Rows are points. Examples show where two turns around zero, p and q, send a point. Where does a point land after both, in the order given? Backwards means that the second turn is done in reverse. Each puzzle has new turns, and all numbers are rounded.
(in the rows, 128 means zero)

Turn p:
[113 130 116] -> [115 115 122]
[176  96 141] -> [179 154 115]
[114 102 116] -> [137 102 111]
[127 171 128] -> [ 94 148 144]
[110 141 140] -> [116 119 148]
Turn q:
[146 175 141] -> [127 159  87]
[144 104 132] -> [144 134 151]
[ 93 112 124] -> [104 102 143]
[107 114  97] -> [129  88 133]
[149 134 145] -> [136 154 127]
Where do these land?
q, then p: [157 134 181] -> [ 84 155 160]
q, then p: [107 127 121] -> [135 107 125]
p, then q: [129 113 116] -> [143 116 129]
q, then p: [119 137  94] -> [146 119  98]

Turn p:
[134 153 134 111] -> [150 116 112 137]
[139 126 147 137] -> [120 121 134 148]
[117  97 131 115] -> [130 128 160 113]
[ 93  89 127  92] -> [153 136 176  95]
[163 144 117 142] -> [106 108  98 135]
[122 160 112 171] -> [109 160  87 140]
Turn q:
[101 127 153 133] -> [128 161 144 132]
[ 97 164 117 109] -> [ 92 131 157 104]
[152 106 159 124] -> [168 140 110 124]
[139 115 101 109] -> [137  93 136 126]
[152 127 111 166] -> [117 115  92 155]
Where do these land?
q, then p: [104 142 124 125] -> [147 142 136 142]
q, then p: [105 117  90 115] -> [118 138 168 150]
p, then q: [178 137 160 123] -> [147 131 127 185]
p, then q: [ 95 109 124 126] -> [126 144 121  94]
q, then p: [158 135 142 151] -> [120 131 102  98]

Turn p:
[113 143 119 125 119  97] -> [126 150 153 143 112 128]
[104 142 141 149 175 130] -> [165 118 118 124  95  98]
[118 107  95 140 115 123] -> [106 115 144 154 139 113]
[128 143 118 113 105 139] -> [109 152 128 121 142 125]
[102 131 140  85 158 126] -> [115 138 102 118  78 130]
[123 110 135 152 108 129] -> [126 106 153 120 142 125]
[206 120 148 132 116 151] -> [148 118  99 116 187 176]
Turn q:
[138 137 108 147 107  94] -> [ 92 143 111 117 140 106]
[114 133 119 171 132 115] -> [ 94 109 133 124 113 104]
[163 151 130 147 102 145] -> [117 156  96 138  96 130]
[116 142 130 160 140 123] -> [114 107 128 124 108 106]
[138  92 164  98 125 152] -> [155 121 125 158 141 176]
[104 113  96 143 169 129] -> [122 114 181 131 127 101]
[138 132 144  69 136 125] -> [179 139 118 123 158 141]
[113 125 134  89 113 141] -> [151 134 132 108 140 161]
Where do these land?
p, then q: [125 132 146 134 132  87] -> [127 133  99 143 108 153]
p, then q: [125 139  93 124  83 119] -> [141  82 121 110 108 107]
q, then p: [148  86 173  87 156 128] -> [174  84  96 145 163 122]
q, then p: [136 118 122 105 138 131] -> [153 130 116 124 133 133]
p, then q: [103 132 112 147 169 131] -> [ 88 140 108 134 153 116]
q, then p: [105 130  98 152  88 142] -> [ 95 150 135  90 107 112]
p, then q: [165 140 144 156 133 147] -> [153 150 139 163 133 106]
q, then p: [118 146 137 120 126 138] -> [113 134 120 130 141 142]
